Each row is a point. To make a cloud, some directions were put in groups of two or more. Within a group, all points are equally far from the middle, so they leave a hole (a ring in 2 directions, a hollow ball in 3). The other directions are filled evenly. Then the cloud was stretched, turned, moved and blurred a little. How many holes are there, and how many directions does each take, smallest first?
In the rows, 128 means zero.

Cloud (14 x 2):
[[135 129]
 [ 62 113]
 [ 58 106]
 [116 104]
 [ 94 157]
 [ 97 115]
 [100 114]
 [101 127]
 [ 67 124]
 [ 62 128]
 [ 93 154]
 [139 120]
 [ 95 150]
 [120  87]]
Holes: 0

Cloud (19 x 3):
[[141  80  91]
 [186 148 130]
 [101 119  85]
 [ 87 105 142]
 [118  73 116]
 [108  78 110]
 [186 115 113]
 [160  96 144]
 [182 130  84]
 [134 138  68]
 [131 170 150]
 [ 92  89 118]
 [186 152 129]
 [180 138 146]
 [155 108 159]
 [150  83 132]
 [106 155 150]
 [141  77  96]
 [111  76 133]]
Holes: 1 (3)

Cloud (22 x 3):
[[123 111  77]
 [110 156  75]
 [158 124 111]
 [128 165  98]
 [153 136 133]
 [ 62 128 139]
 [137 153 171]
 [ 96 198 102]
 [ 67 149 114]
 [137 191 153]
 [102 101 104]
 [ 93 157 103]
 [ 91 187 128]
 [161 201  95]
 [100 182 145]
 [120 108  86]
 [115 136 162]
 [102 153  79]
 [126  83 105]
 [102 149 145]
 [112 159 152]
 [148 125 146]]
Holes: 0

Cloud (31 x 4):
[[146 162 113 107]
 [ 93  95  97 103]
 [131 139  89 159]
 [103 135 185 118]
 [ 93 123 177 105]
 [122 181 108 147]
 [147 149 139 187]
 [ 89  95 153  92]
 [ 91  86 170 150]
 [121  74 136  99]
 [113 112  96 166]
 [122 119  96 168]
 [104  81 154 162]
 [116  74 140 100]
 [ 84 130 153  92]
 [134 164 140 102]
 [ 72 108 167 171]
 [ 88 109 187 137]
 [116 109 107 174]
 [124 165 143 101]
 [112 180 147 186]
 [137 132 112 182]
 [147 147  93 114]
 [ 71 115 172 170]
 [ 83 100  97 115]
 [123 178 116 119]
 [ 60 156 134 150]
 [ 86  93 174 153]
 [ 98  82 145  93]
 [ 69 108 107 116]
 [126 176 129 184]]
Holes: 2 (2, 2)

Cloud (47 x 6):
[[121 132 125 155  91 111]
 [114 148 116 107 186 188]
 [118 121 117 144  98 160]
 [111  75  48 134 149  89]
 [ 62 138 149 134 177 120]
 [116  89 148  98 122 142]
 [107 173 152  90 138 143]
 [109 135  48  91 206 140]
 [176 144  89 118 102 154]
 [117  89  87 178  92 152]
 [103  82  78 125  94 108]
 [ 96  63 122  96  92 166]
 [119 113 122  98  96 172]
 [126 105 133  97  70 156]
 [127 106 122 100 137  69]
 [101 154 119  57 154  99]
 [157 102 113 182 121 105]
 [ 76  94  81  88 126 132]
 [102 149 115  95 114  81]
 [ 93 119 122 171 116 141]
 [112 145 108  98 173 119]
 [ 59  75 123 116 112 161]
 [136 117 120 140  92 159]
 [141 112 153 127 106 179]
 [109 100  51 176 130 134]
 [118 111 121 123  83 124]
 [ 69  89 102 111 164  99]
 [ 88 117 134 124 168 128]
 [161  83 146  99 130 138]
 [ 72  90 121  62 180 145]
 [126  89  74 122 120  98]
 [164 102  74 113 110 182]
 [120 143 133 154 133 186]
 [ 76 120 100  81  98 179]
 [116 141  37  83 160 157]
 [158 163  91 105 165 125]
 [110 103 166  90 130 133]
 [129 134 127  97  99  83]
 [144  86  62  91 122 109]
 [171 146 133 143 117 116]
 [146  97  96 137  83 140]
 [117 132 148 163 163 114]
 [134  77 114  98 214 150]
 [159  90 129 147 156  87]
 [124 120  71 182 113 120]
 [125 155  78  72 143 136]
 [126 101 153 110 180 111]]
Holes: 0

Cloud (75 x 8):
[[164  98 101 157  81 132 178 136]
 [ 84 171 116  70 102  97 160 105]
 [125  91 161  61 118 145 139 134]
 [ 92  95 131 188 156 116  95 131]
 [110 138 136  94  96 105  78  78]
 [104 145 152  71 116 111 130  68]
 [123  75 107 174 136 171 109 157]
 [123 105 165 147 179 104 167 105]
 [170 148 120  96  98 123  92 102]
 [140 172  97  89 183 150 133 133]
 [169  79 123 103 107 124 101 160]
 [114 148 128 159  90 152 141  59]
 [159 149  70 120 136 151 194 129]
 [109 149 102  90  89 188  91 121]
 [107 124  73  80 135  96 141 172]
 [ 90  64 100 132 129 129 152 141]
 [119 107 157 129  81 153 102  81]
 [128 168 110  83  87 118 125  71]
 [155 136 110 167 130 177 188 135]
 [113 143  94 151 158  75 159 152]
 [ 88 143  95  91 102  76 154 163]
 [ 66 133 122  58 141 149 119 123]
 [114  74 112 105 114  90  80 106]
 [ 95 115 100 176 165 167 100 148]
 [130 110 153 180 154 115 179 146]
 [ 79 114 162 105 159 109  75 114]
 [121  84 149  77 127 174 133 134]
 [118 145 190 116 119  97 166 142]
 [151 156 121  67 119 100 116 148]
 [105 106 146 179 172 156 167 136]
 [133  83  54 138 126 154 124 108]
 [135 178  88 154  90 142  93 150]
 [153 127  91  77 175 143 126 158]
 [144 109 116  60 184 137 154 136]
 [158 151  79 139  79 101  93 140]
 [111 138 118  66 183 146 151 159]
 [134 185  86  73 132 107 138 133]
 [ 58 146 143  88 155 148 100 147]
 [ 83 165 123  91 117 159 144 171]
 [187 115 123 101 154 158 161 105]
 [ 95 141 144 159 114 198 163 105]
 [155 122 148 119 155  98  90 104]
 [ 68 144 183 105  92 118 124 115]
 [158 108 177 126 159 132 127 147]
 [109  80  90  73 157 136 147 137]
 [129 141 148 158 161 180 186 128]
 [134 189  64 115 141 135 148  90]
 [125 155 151 175 118  88 150 145]
 [ 86  79 128 129 159 140 135  86]
 [115 176 134 133  93 195 103 109]
 [103 113  81 152 159 174  84 101]
 [125 166  77 149 114 170 146  66]
 [117 164  63 118  82 156  80 120]
 [127 147 155  72 145  93 116 156]
 [130  97 140 192  84 153 126 105]
 [163 100  92 108 129 151 199 112]
 [143 141  82 114  69  86 157 145]
 [118 116 152 124 125  41 136 124]
 [100 181 101 170 118 129 145  79]
 [111  94  68 159 106  96  95 106]
 [144 147 161 150 126 125 122  73]
 [ 95 121  73 110 127  62 100 121]
 [142 156 103  71 159 167 165 148]
 [126 159  68 147  81  88 113  99]
 [156  74 107 100  94 113  87 134]
 [143 194 116 147 106 116 135 125]
 [121  91 120 198  89 135 107 157]
 [ 83 122  90 177 123  86 111 105]
 [165  99  84 146 150 183 121  94]
 [145 104 126  78 104 180 102 126]
 [144 122 103 108 135 209 164 136]
 [167  76  96 150  98 106 154 158]
 [ 94  69 129 101 135  89 119 171]
 [118  95 167 177 118 176 149 120]
 [158 121  57 137 156 116 165 145]]
Holes: 2 (4, 4)

Cloud (90 x 9):
[[131 137  40 132 117 124 174 122  90]
 [147  94 148 128 110 131 198 124  65]
 [103  81 119 112 138  92 123 147  62]
 [104 159 130 126  99 165 147 101  75]
 [ 98 164 152  94 115  77 106 111 165]
 [ 62 125  97  99 144 115 105 108  80]
 [129  87 136 141 105 191  92 171 140]
 [111  99  79 114 168 126 187 129 113]
 [125 152 188 116 114 148 101 131 184]
 [117  85  98 106 107 106  92 102 108]
 [ 91 149  92 160 115 180 148 135 178]
 [168 163 106 154 137 144 208 108 134]
 [ 96  78  90 118  98  87 114 138 142]
 [154 117 160 150  73  77 137 145 150]
 [113 178 185 127  84  94 148 124 158]
 [120 115  74 130  91 169 140 159  66]
 [143 126  93 154 133 115 208  83 139]
 [157 155 153 178 140 123 104 114 183]
 [ 78  99 120  72  82 164 131 130 124]
 [119 104  92  84  69 107 121 163  92]
 [114 160  93 120 131 192 129 143 133]
 [112 192 134 114 122 165 150 149  98]
 [106 131 173 107 159 123 150  78 111]
 [165 117 121 109  86  99  89 133 166]
 [ 87  83 163 120 109 150 183 120 106]
 [115 132  92  90 116 140 213 131 132]
 [121 170 146 101  93  76 131 146  57]
 [148 122 162 167 129 184 164 104 150]
 [140 150  81 146  67  95 128 131 149]
 [ 64 175 148 121 122 106 147 145 132]
 [122 143  60 150 103 106 175 137 164]
 [ 75 156 164 123 138 133 171 122 151]
 [ 74  96 118 145 111 189 151 181 149]
 [ 91 106  93  86 105  89 165 108 158]
 [117 148 151 161 138  81 153 149 103]
 [135  51  91 105 101 104 136 137 124]
 [112 122 124 148 133 185 197 111  94]
 [156 155 204 113  95  91 132 118 125]
 [166 158 157 101 133 143 137 113 155]
 [140  58 150 124 101 156 179 153 116]
 [110  80  81 115 103 168 176 181  79]
 [174 128 117 177 134 165 170 153 163]
 [128 105  80 133 116 192 157 117  86]
 [ 69 142 172 106 152 133 122 137 136]
 [113 107 118 132  70 193 155 147 111]
 [158 147 102 152 168 126 148 149  86]
 [163 159 131 115 119  99 174 109  46]
 [ 77 111 135  69 143 134 107 103 127]
 [ 56 112 116  99 100 166 120 165  61]
 [106  89 122  84 115 164 148 147  44]
 [148 148 144 137 155 137 163 145  40]
 [ 61 137  86  92 143 132 149 113  73]
 [108 113 178 101 124 185 127 162  88]
 [120  95 111 153  68 157 164 159  97]
 [113 137 153 124  89  99 168 138  49]
 [125 123 170 136 158  98 184 116  93]
 [167 123 121 143  85 182 129 118 159]
 [ 86  99 122  95 123 187 142 122 168]
 [110 102 110 111  88 118  73 131  89]
 [104 130 173  70 111 143 139 162 113]
 [124  90 118 122 139 152 220 157 110]
 [106  85 115  61  89 140 139 155 106]
 [130 196 117 125 136 114 118  79 100]
 [168  72 151 155 130 127 176 144 149]
 [133 133 174 138 144 122 204 130 134]
 [104  93 126  89 151 131  96 157 129]
 [181  99 103 130  83 124 134 111 172]
 [109 146 147 138  95  98  59 144 174]
 [ 62 127 103 130  67 123 156 148 151]
 [144 111 112 110  67 104  95 166 150]
 [125 166 129 144  67 137  84 118 161]
 [153 149 124 169 117 141 153  72 177]
 [119  95 104  86 149 125 206 111  82]
 [176 166 132 121 145  99 155 150  67]
 [168 153  63 106 115 140 139 122 113]
 [ 56 101 164 130 101 114 108 135 152]
 [168 119  66 105 140 121 169 154  88]
 [ 85 165 152 129  92 140  61 111 147]
 [ 95 104 128  91 160 137 149 145 142]
 [149 157 141 168 122 187 172 136  99]
 [179 152 155 139 163  97 114 102 138]
 [142 121 124 165 103 182 140 175 185]
 [ 84 135 156 134  95 118  97 200 114]
 [158 111  85 103 123  68 155 108 156]
 [172 127  98 135 108 138 147 136 207]
 [113 142 154  84  82  80 126 103 149]
 [141 153  96 146  61 101 121 123 142]
 [179 143 120 143 110 138 136 155  52]
 [122 102 137 108 105 151 123 142 210]
 [117 103 196 104 141 157 131 145 118]]
Holes: 1 (9)

Cloud (90 x 9):
[[133 114 107 103 107 141  86 106 141]
 [172 165 131  90 111 138 122 170 140]
 [110 105 164 117 154 217  80 107  96]
 [156  67 109 118 152 131 117 155 130]
 [143 201 171 118 153 146 187 129 132]
 [141 123 137 126 150 163  72 158  78]
 [150 143  95 135 175 133 128  98 134]
 [111  57 127 127 149 117 113 100 136]
 [129  68 143  79 145 124  94 128  91]
 [126 103  82 136 119 135 115  97 131]
 [145 165 127 111 163 103  87 125 116]
 [157 195 135 165  99 148 174 133 120]
 [136 123 189 132 161 208  57  98 138]
 [176 161 151 144 117 159 123 135 137]
 [132 155 146 158 132 119  80 147 130]
 [120 122 112 140 145 177  87 145 148]
 [152  90 100 152 137  99  49 135 102]
 [137  92 107 155  96 133  90 126  94]
 [167  99  89 159  95  97 119 163  55]
 [173 150 134 138 153 128  76 111 112]
 [133 164 135  88  93 114 107 130 110]
 [133  88 140 123 117 159 100 125 159]
 [ 77  51 138 119 111 203 110  94 120]
 [133  87 149 108 174 132  86 128 163]
 [164 144 100  89 146 163  70 132  97]
 [149 137 134 158 141 134  64 129  89]
 [153 124  97 102  92 129 114 137 120]
 [150  88  81 149  84  74  82 188 114]
 [137 195 143  90 121  98 151 176  72]
 [192 135  68 102 157  75  93 156  66]
 [127 169 166 124 135  94 142 151 191]
 [105  41 130 153  77 172 131 133 108]
 [156 188 159 113 150 153  70 138 140]
 [101 168 120 120  98  91 110 155 139]
 [149 156 128 129 110  80 157 190 153]
 [139 191 123  77 145 116 151 167 114]
 [117 121 191 115 108 119 123 189 170]
 [186 161  94 154 158 157  98 102 121]
 [111 196 120  98 114 124 102 144 146]
 [144  80 109 160 106 121  81 136  84]
 [178 167 135 127 129  95 129 153 156]
 [104 186 163  95 113 135 105 137 164]
 [164 192 144 144 147 110 102 129 159]
 [103 120 159 124  68 165 142 116 133]
 [101 112  96 159 132 134  74 104  73]
 [146 145 144 113 103  66 105 159  82]
 [146 173 112 148 131 128 101 163 106]
 [143 155 151 104 151 170 146 123  76]
 [123 172 150  79 140 158 103  75 103]
 [142 162 154  96 184 160  87 145 118]
 [109 127 121  89 174 133  94 162 133]
 [147 103 127 123 142 160  79 162 121]
 [170 192 171  83 189 178 114 126 166]
 [ 91 121 167 128 158 214 140 117 151]
 [137 125 117 173  81  94  91 157 163]
 [ 81 151 133 118 136 158  89 110 116]
 [140 125  71  85 137 116  59 116 134]
 [106 116 120 129  85 124 105 146 151]
 [146 121 126 128 165 122  90 103 152]
 [159 158 114  89 102  40 116 192  93]
 [133 163 185  97 154 144 111 127 185]
 [128  61 129 136 119 119 108 158 125]
 [139 155 145 177 129 106 105 121 114]
 [125 203 168  99 147 202 137  99 166]
 [147 189 153 100 139 139  71 109  96]
 [118 144 167  92 141 106  60 144 115]
 [192  82  44  76 164  78  47 175  89]
 [176 118 124  99 150  94 100 134 104]
 [178 163  82 106 135  85  74 168 115]
 [ 93 131 174 108 160 192 136  68 130]
 [138 116  82  88 112 105 104 184 116]
 [ 83 150 168 127 124 170 107 121 104]
 [157 197 132 135 147  74 156 121  72]
 [178  91  58  94 142 124  58 151  95]
 [ 90  81 150 138 140 197 143 126 120]
 [172 162 149 131  78 125 101 143 148]
 [145 121 169  95 156 146 112 142 159]
 [150 123  72 118 182 131 106 127  71]
 [ 97 144 159  97 193 147  90 137 155]
 [117 145 161 170 132 159 158 125 108]
 [105 160 168  95 165 155  87 151 147]
 [131  66  70 113 153  75  72 171  90]
 [130 132 133 155 144 113 138 110 125]
 [121  88 115 154  74 110 111 129 105]
 [165 127 102 167 101 115 106 184 101]
 [161 144 114  74 132 131 115 175 154]
 [141 144 154  90 145 151 110 119 157]
 [139 120  82 139  84  67 167 193 117]
 [217 182 106 136 181  97  94 168 126]
 [174 127 147 134 191 158  57 112 125]]
Holes: 0
